Rows are points. Each copy is the shape, with its points in the same order, turned, moved and blurred by noise. Some copies are also mirrored. Which?
In the rows, zero is written as 128.

Shape, 5 rows:
[[ 63 109]
 [130 173]
 [ 87  96]
 [157 130]
 [156 170]]
Copy 1 (5 x 2):
[[ 58  99]
 [107 175]
 [ 87  92]
 [146 145]
 [140 181]]
Copy 1 is: only turned
Copy 2 (5 x 2):
[[ 95 181]
 [ 86  91]
 [122 177]
 [131  98]
 [101  79]]
Copy 2 is: mirrored
Copy 3:
[[182 167]
 [ 88 146]
 [186 151]
 [115  97]
 [ 77 120]]
Copy 3 is: mirrored
Copy 4:
[[158 176]
 [ 97 108]
 [167 154]
 [140  83]
 [100  82]]
Copy 4 is: mirrored

Shape:
[[198 132  99 133]
 [185 138 147  50]
 [ 61 117 104 137]
 [174 123 196 142]
 [ 78  84 137 129]
 [ 58 108 129 119]
 [172 101 127 132]
 [181 147  99 101]
 [113  97 137 137]
 [163 107 101  76]]
Copy 1, 10 rows:
[[ 76 165  79 108]
 [169 192  84  71]
 [140  69 117 157]
 [119 206 164 127]
 [141  77 156 130]
 [163  65 141 143]
 [ 88 145 127 100]
 [113 168  70 107]
 [123 106 145 124]
 [130 134  89  71]]
Copy 1 is: mirrored
Copy 2, 10 rows:
[[166 110  84 140]
 [150 114 115  43]
 [ 72 111 172 173]
 [203 138 173 122]
 [107  86 203 152]
 [ 75 101 194 148]
 [167  92 122 128]
 [141 113  85 108]
 [124  97 172 150]
 [125  77 111  87]]
Copy 2 is: only turned
Copy 3, 10 rows:
[[120 154 162 201]
 [ 96 175 182 103]
 [146  96  57 143]
 [199 141 183 128]
 [148  79  88 129]
 [146  91  70 101]
 [138 121 161 172]
 [112 163 136 169]
 [168  95 118 140]
 [ 77 133 151 145]]
Copy 3 is: mirrored

Shape, 10 rows:
[[ 81 108  88 121 123 139]
 [142 156 110 134 137 144]
 [ 62 103 153 122 105 145]
 [125  85 131 158 151 123]
 [173 146 153 198  98  39]
 [ 90 106 120  82  65 137]
 [144 124 102 120 126 123]
 [154 184  80 127 118 117]
 [ 90 107 115 165  78 163]
 [ 71 132  97 123  96 142]]
Copy 1:
[[ 80 165 119  90 135 124]
 [139 147 100 144 126 141]
 [ 62 181 160 121 160 157]
 [ 96 136 106 129 196 131]
 [ 99  52 132 221 148 110]
 [ 90 153 192  92 124 140]
 [134 132 123 119 138 118]
 [147 128 102 143  83 118]
 [ 63 129 127 102 136 182]
 [ 72 168 131 101 108 143]]
Copy 1 is: only turned
Copy 2:
[[109 129 106 108 130 187]
 [132  85 120 149 132 128]
 [ 58 149 136  99 100 157]
 [124 142 166 126 149 153]
 [133 177 132 249 142 100]
 [ 92 144 105 113  58 181]
 [150 126 120 146 115 142]
 [157  94  74 168 121 143]
 [ 67 114 143 147 120 194]
 [ 84 127  94 121 116 180]]
Copy 2 is: mirrored

Shape, 13 rows:
[[171 125 182 165 175 138  61 102 134]
 [129 124  86 137 118  87  99  71 152]
 [115  50 123  96 120 160 182 145  91]
 [159 131 101 110 104  70 119 114  74]
 [118 161 106  73 131  80 133 122  82]
 [142  88 200 166 181 135 140 128 129]
 [122 100 179 153 172 136 145 127 123]
 [169 150 103  89 146 110 114  67 129]
 [139  96 134 156 153 163 176 184 140]
 [184 117 148 115 137 104  77 101 149]
 [116  59 173 131 196 135 137 183 142]
 [188 121 122 109 138  64 132  77 126]
 [129 158 139  65  74  75 143 114 109]]
Copy 1 (13 x 9):
[[111 126  97 137 198 156 109 158 176]
 [152 194 119 113 126 125  74 102 140]
 [168 104 205 109 164  56 137 117  87]
 [163 204 121 159 155  79 127 124 100]
 [139 228 163 146 131  91 121 161  87]
 [124 120 164 103 210 112 158 149 189]
 [117 134 179 105 188 119 152 142 163]
 [159 201 120 111 172 112  60 172 116]
 [121  96 166  77 146  55 158 154 149]
 [154 156 114 160 169 128  73 162 167]
 [ 84  91 210 126 178  70 140 144 179]
 [178 212 131 134 183  85  88 144 160]
 [196 209 174 154 109 103 127 168 109]]
Copy 1 is: only turned
Copy 2, 13 rows:
[[102 175  60  59 153 146 109 144 111]
 [ 95 156 103 135 125  81  92 108 186]
 [134  43 115 168 115 148 114  82  94]
 [112 112  72 144 146  61 163  86 159]
 [ 90 110 125 148 167  86 185  77 151]
 [122 136  82 117 172 157  90 131  57]
 [121 134 102 132 166 158 103 122  79]
 [102 131 117  80 157  84 117  74 176]
 [158  73 110 149 168 172 107 159 109]
 [ 87 128  76  71 146  85 106 130 137]
 [ 82  85  90 148 176 184  95 151  70]
 [108 123  78 109 178  55  97  84 147]
 [101 103 141 139 137  32 172  97 123]]
Copy 2 is: only turned
